Each row of a before or after table is a point. One or more steps were done to the points. Then noise was added and the rows were shuffled. The steps act on how far a point lies along the listed directions, d1 being the first. Write out the steps. A step turns or swaps two directions, mirrors them in a line or flattens them onto one, adds a multiple of one to another, or multiplies one. Angles are multiples of 10 degrees, from the lower direction toward the higher: turns from -170 to 170, lines from 10 to 170 but not 90. Use the fewest steps. Two steps may share a direction if one is a turn and the other turns, adds or multiplies; they go together, in the order done. Otherwise the lowest direction goes first.
(in the rows, 128 means zero)

Directions:
(1): [117 181  89]
(2): [193 131 113]
Before (10 x 3):
[[135 149  78]
 [164 142  77]
 [188  95 127]
 [159 116 114]
 [166 178 112]
 [157 144  84]
 [128  93 150]
 [ 21 131 159]
 [126 103 152]
 [ 11 162 134]]
After (10 x 3):
[[128 126 135]
 [167 110 101]
 [161 115 108]
 [ 19 143 145]
 [169 135 143]
 [133 112 106]
 [189 115 115]
 [124 124 122]
 [153 115 110]
 [ 15 142 147]]
Steps: flatten d1 and d2 onto the line at 100 degrees

Directions:
(1): [173  86 162 125 150 167 187  95  86]
(2): [116 136  71  87 148  97 119  55  90]
Before (8 x 9):
[[173 102 168 133 149 168 183 115  78]
 [110 140 121 126 126 130 119 150 140]
 [ 90 198  96 130 120  75  55 147 205]
 [189  57 192 162 129 177 201 151  96]
 [136 136 144 113 111 154 187 133 108]
 [112 138 152 128  95 141 108 155 141]
 [134 146  86  74 159  96 144  63  88]
 [170 109 141  90 184 166 210  59  51]]
After (8 x 9):
[[ 94 187  87 100 122  74  91 137 154]
 [144 146 204 176 119 147 125 209 209]
 [128 143  82  91 158 112 139  59  61]
 [124 127 140 131 128 146 138 157 136]
 [129 113 162 126 109 163 134 134 108]
 [ 95 183  45  67 161  86 110  58  84]
 [158  84  92  95 157 122 171  39  48]
 [121 148 106  92 114 130 164 104 101]]
Steps: turn d1 and d2 by 80 degrees

Directions:
(1): [107  41 160 117 139  84 186 141 124 152 131 142  86 170 139 143 209 104]
(2): [119  72 149 137  83 119  78 105  75  98 173 124  99  85  36 144 116 110]
(3): [126 164 190  63 100 151 109 108  93 131  87 100 112  87 154 169 188 187]
(4): [ 96  89 142 113 200 126 117  75 112  57  71 149 119 140 158 170  69 121]
Before (13 x 18):
[[153 159 105 143  85 111 133 156 143 165 154 119 139 128 157 102 165 138]
 [140 118  94 164 145 125 147 158 136 148 128 132 141 165 148  95 114 118]
 [135 127  88 175 111 131  76 125 125 104 134 123 132 117  78  94  64 105]
 [149 116 117 140 110 144 127 136 132 164 147 136 133 140 136 144 159 122]
 [ 99 116 145 118 190 137 112  99  98  61  72 120  93 131 173 199  85 139]
 [150 157 161  90 108 170 138 155 115 146 101 128 141 121 168 147 173 175]
 [116 128 135 130 147 129 135 117 132 108  92 138 133 153 154 144 127 130]
 [135 113  92 155 109 105 161 171 151 178 151 141 128 137 110  99 132 103]
 [136 157 124 110 138 147  91 102 114  92 125 129 149  98 114 138  89 135]
 [113 144 138 105 112 135 120 130 119 119 138 114 123 114 126 126 144 138]
 [116 150 152  82 103 109 165 156 134 168 120 135 117 144 166 134 249 150]
 [122 180 101 115 164 129 121 106 151 102  79 129 155 142 153 138  72 134]
 [111 103 126 131 160 111 119  99 125  88 130 141 126 122 118 127  87 107]]
After (13 x 18):
[[153 152 103 151 113 142 139 169 131 173 133 113 147 141 137  97 139 146]
 [128 107 120 128 180 158 132 125 132  86  88 166 151 149 159 142  71 132]
 [108 117 125 119 144 127 127 118 119  97 137 128 121 132 124 130 114 118]
 [136 139 138 106 116 145  85  98  98  95 140 126 134  89  95 142 113 137]
 [141 131 121 150  66 127  82 139 109 137 148 102 107  97  60  97 134 123]
 [125 160 147 121 119 137 126 122 126 129  95 121 138 133 151 142 145 152]
 [141 125  82 173 143 104 124 138 148 120 137 139 145 148 153 102  92 105]
 [123 168 172  90 123 154 106 118  83 108  79  88  92  94 167 201 164 182]
 [143 104 104 150 127 146 132 135 142 145 137 150 138 150 140 138 128 111]
 [127 142 158 100  99 124 125 122 116 132 146 108 116  98 119 126 166 148]
 [140 215 119  99 106 138  97 112 130 125  98 103 152 100 131 137 108 166]
 [136 119  90 153 111 108 159 175 153 180 147 145 133 139 120  94 128 113]
 [101 118  96 127 210  97 170 132 164  98  95 179 140 194 183 121 123  94]]
Steps: turn d1 and d2 by -30 degrees; swap d3 and d4

Directions:
(1): [117 215 165 145 123  94 146 153 194 122  97 115 128  88 111 114 190 121
 184  83  79 153 108  97 116 209 176 172  89 172 111 123]
(2): [119 134  98 156 248 146 117  90 158 123 112 138 107 128 139  99 110 136
  96  72 103 103  42  86 180  93 118 104 169 200 126 134]
(3): [169 108 161  65  86  92 159  75 169 173 121  41 155  94 170 124 125 134
  97  90 131  79 115 112 154 127 127  39  66 125 142 134]
(4): [170 119 113  64 145 128  71 154 107 146 114  81 116 167  16 105 119 100
  94  83 130 130 115  56  54 148 127 136 141  97 118 177]
Before (13 x 32):
[[153  62 120  90  96 163 123 140  88 137 143 125 139 143 117 144 113 125
   89 160 141 115 164 135 117 107  98 110 139  55 136 144]
 [ 98 149 143 167  91 135 136 162 126 109 111 159 124 125 149 133 139 129
  170 172 133 145 162 173 103 171 143 180 135 111 121 118]
 [ 93 162 105 206 216 141 119 147 154 105 120 162  95 138 125 108 152 120
  128 103  98 124  94 100 133 128 144 166 164 174 101 112]
 [110 110 130 122 126 121 130 117 111 112 135 130 126 124 123 141 147 128
  122 150 149 113 143 131 121 115 123 135 135 107 141 127]
 [ 95 174 122 169 162 123 131 159 148 101 128 150 116 128 123  99 165 127
  153 106 111 166 111 120 116 145 147 181 158 161 128 111]
 [149  73 114  97 113 140 138 121 116 138 134  97 128 147 150 131 100 116
   87 143 134  95 146 134 139  97 116  70 130  99 128 152]
 [107 143 136 159  47 141 118 194  90  97 145 156 127 132 119 153 159 114
  174 187 133 150 191 184 100 168 159 209 119  80 130 109]
 [115 158 125 149 167 118 140 123 152 120 103 143 114 108 142 120 149 132
  138 106  94 128  97 123 136 153 125 132 138 156 128 118]
 [124  78 132 138 109 115 146 117  90 128 168 132 134 122 195 145 103 146
  122 171 163 117 151 182 177  85  97  88 114 104 148 119]
 [105 204 136 174 148 113 122 202 154  98 109 158 138 112 104 119 184 118
  200 100 101 171 126 141 102 171 155 197 128 168 115 134]
 [118 100 114 145  66 144 127 172  63 108 161 180 139 148 112 159 125 117
  145 217 163 183 207 181  78 134 121 178 135  62 140 101]
 [100 106 127 144  49 134 152 127  94 112 168 156 127 134 188 148 122 151
  162 187 156 139 203 193 139  90 100 124 119  88 135 103]
 [ 77 161 132 190 123 132 146 177 115  98 122 179 114 115 127 134 131 133
  172 165 114 164 126 153 124 151 133 173 160 157 135 115]]
After (13 x 32):
[[141 100 133  97  66 128 116 145 102 140 117 107 131 143 118 133 110 117
  118 158 159 117 171 155  81 147 123 130 126  66 128 145]
 [117 137 151 116 123 108 138 123 128 117 127 112 127 113 119 134 163 123
  127 130 134 112 135 117 121 136 136 137 121 118 138 128]
 [131 158 168 120  95 124 161 140 184 130 107 108 142  79 139 127 183 135
  148 106  81 126 127 111 135 183 147 135  83 126 123 126]
 [157 147 143  59  61  99 117 150 137 144 127  57 127 133  76 108 156 117
  146  82 126 132 161  77  69 164 127 116  86  94 118 157]
 [156 136 162  87  18  96 144 155 126 148 138  90 161 107 111 147 165 109
  150 160 140 163 192 135  61 195 144 145  51  69 137 118]
 [124  99 126 116  78 130 117 178  69 126 128 134 121 150  77 133 100 121
  129 171 154 147 163 144  77 128 112 143 154  92 144 145]
 [155 148 151  95 139  85 109 158 142 143 122  72 120 121  70 103 150 112
  135  73 111 133 101  72 104 173 137 130  94 135 126 165]
 [128 105 100 137 158 143 113 122  92 125 119 158 107 141 124 131 109 129
  107 139 128 132 127 139 115 110 102 130 165 110 135 126]
 [130  71  97 129 103 146 104 168  59 115 162 155 151 155 136 149  97 127
  125 174 182 130 179 202 106  63  88 124 159  87 143 137]
 [112  98 104 137 122 141 118 157  82 110 161 157 126 163 131 126 118 132
  118 159 157 154 157 161 101  92 108 154 173  94 141 115]
 [151 101 147  80   8 125 125 163  91 136 148  83 146 127 119 152 134 106
  127 163 153 111 190 165  95 154 136 133  82  48 140 126]
 [ 97 110  86 190 167 160  97 162  83  96 148 187  95 172 111 129 125 114
  123 165 142 135 159 144 100 102 120 180 181 101 105 118]
 [129 157 137 125 147 115 149 134 186 124 106  94 119 107 138 113 158 108
  140  94  80 116 107  99 145 164 156 110 110 160 112 147]]
Steps: turn d1 and d4 by -170 degrees; turn d2 and d3 by -50 degrees
